Each row is a point. Examples show where two turns around zero, p and q, send a point. Write where each new point lands after one turn and then the other. Backwards means that the second turn is done in reverse. Each puzzle has new turns, and all numbers are rounded.

Turn p:
[47 -8] => [-18 -44]
[  7 -17] => [-18  -3]
[-36  17] => [24 31]
[-18   7] => [11 16]
Turn q:
[-44   3] => [-6 44]
[13 10] => [ 13 -11]
[39 14] => [ 22 -35]
[ -7 -26] => [-27   1]
Where do these land?
q, then p: [ 12 -32] => [-12  32]
p, then q backwards: [15  8] => [17  1]
p, then q: [-29 -20] => [29 20]
p, then q: [ 2 44] => [ -2 -44]

Turn p:
[-8 48 33 23] => [-12  27  13 -54]
[-23  18  42  -6] => [-29  17  34 -19]
[  3  -9 -30 -20] => [ -4 -24 -21  19]
[  0 -30 -27   9] => [ 17   3 -20  32]
[ 28 -27 -17  -6] => [ 28 -23  -5  22]
Turn q:
[  3  45 -31  15] => [ 13  28 -26 -40]
[-38 -42  32 -16] => [-30 -31  47  19]
[32 20 19  1] => [26 27 -4 19]
[-19   4 -10 -41] => [ 20 -28  22 -23]
[  0 -18  18  20] => [-22   6   3  22]
[-7 25 -4  8] => [  2  19   0 -19]
[ 29 -35 -23  12] => [ -8 -22 -41  23]
Where do these land?
q, then p: [-39   7  11 -15] => [-18  -3  40   2]
p, then q: [-34 -21 -21  13] => [-14  27 -19 -30]
p, then q backwards: [-38  -4  10   2] => [-8  0 22 32]
q, then p: [44 21 10 16] => [ 19  -4 -33 -36]
p, then q backwards: [-26 -37   4 -11] => [ 11 -21  38  13]
q, then p: [ 34  15 -17 -12] => [ 27 -26 -20  -5]
p, then q backwards: [59 18  3  8] => [ -2  20 -31 -50]

Turn p:
[-15 -15 -15  34 -37  20 -21 -30] => [  0  44  -2  -8  19  -2 -13 -49]
[ -9  46  15  -3 -15   8   5  40] => [-48  -1  26 -18  -2  -3  -8  32]
[ 53 -26  -9 -14  21  18 -22  -8] => [ 35   6 -48   9 -19 -25 -18  14]
[ 31 -52  23 -31   3  -2 -16 -52] => [ 55   2 -16  58 -18 -10 -25 -20]
[  9 -11   8  25  12 -17  33 -62] => [ 34  21  11  27 -20   4  49 -30]
[-10  15   3   8 -12 -31  -7  44] => [-31 -36  18 -28   2 -12  -4  -2]
[ -8   7 -19  -9 -22  11  20  46] => [-26  -9   1 -37  -9  29 -20  14]
[-26  31 -13 -13  24 -21   8 -10] => [ 12 -11  27  -5  27   7  29  23]
[-25   4   6   4  26  14   1  32] => [-32 -15 -17   1  21  12  10  18]
Turn q:
[  5   0 -28  -2 -13  22   8  16] => [  6  25 -13  -2 -13 -23 -15   2]
[ 14  24  58   4  -4 -12 -24   2] => [-30 -29   7  17 -12  12  50  -5]
[  1  -6  22  -1   4 -36  33  42] => [-22 -19  29  32 -22   8 -27  27]
[-43  33 -16   5  17   3  -3   7] => [ 33  -3 -10  31  27 -17   7  17]
[ -1  24  11 -29  -5 -25   3  -9] => [-11 -15  24  -9  12 -12  19  26]
[ 13 -63  -5  39 -33   7  47 -42] => [-17 -28 -34 -50 -10  17 -68 -32]
[-18  23 -45  30  14  -3 -31  -9] => [ 39   9   1  19  33 -27   4 -35]
[ -7 -33  10 -17 -18  14 -45 -17] => [-29  30 -18 -18  27  25  19 -16]
[ 37   0  -6 -27  37  29  13   9] => [ 30  26  15 -20 -43  14  11  16]
Where do these land?
p, then q: [ 39  -9   3 -24 -51   5   1  14] => [-46  21  -6  -2  22 -17  35 -20]
p, then q: [ 26  54   0   4   4  -5  11 -15] => [-30 -23  18  21 -21 -16   2  33]
p, then q backwards: [-15  -7  12   1 -20 -19  13  43] => [ 20 -18  31  12 -16 -27  16 -12]
p, then q backwards: [-13 -32 -19 -21  29 -16 -28  58] => [-39  -1  24  25 -23  -6  41 -48]
p, then q: [-36 -19  -1 -30  16 -17 -13   3] => [ 19  15  -2   1 -15  43  -7 -25]
q, then p: [-16  11   3  24   6   8 -23 -24] => [ 31  10 -18   2 -10  10  25  -1]
p, then q: [ 13  47   6   3   0  46  18 -22] => [  1 -17  -4  42 -18 -42  20  28]
q, then p backwards: [-36 -38 -34  42  27  -6   7 -48] => [-32 -54 -48 -28 -18  -6 -35 -10]
q, then p: [ 40  -6  30   1 -11   3  14  -7] => [  0   6  18   9   2  32 -34 -16]
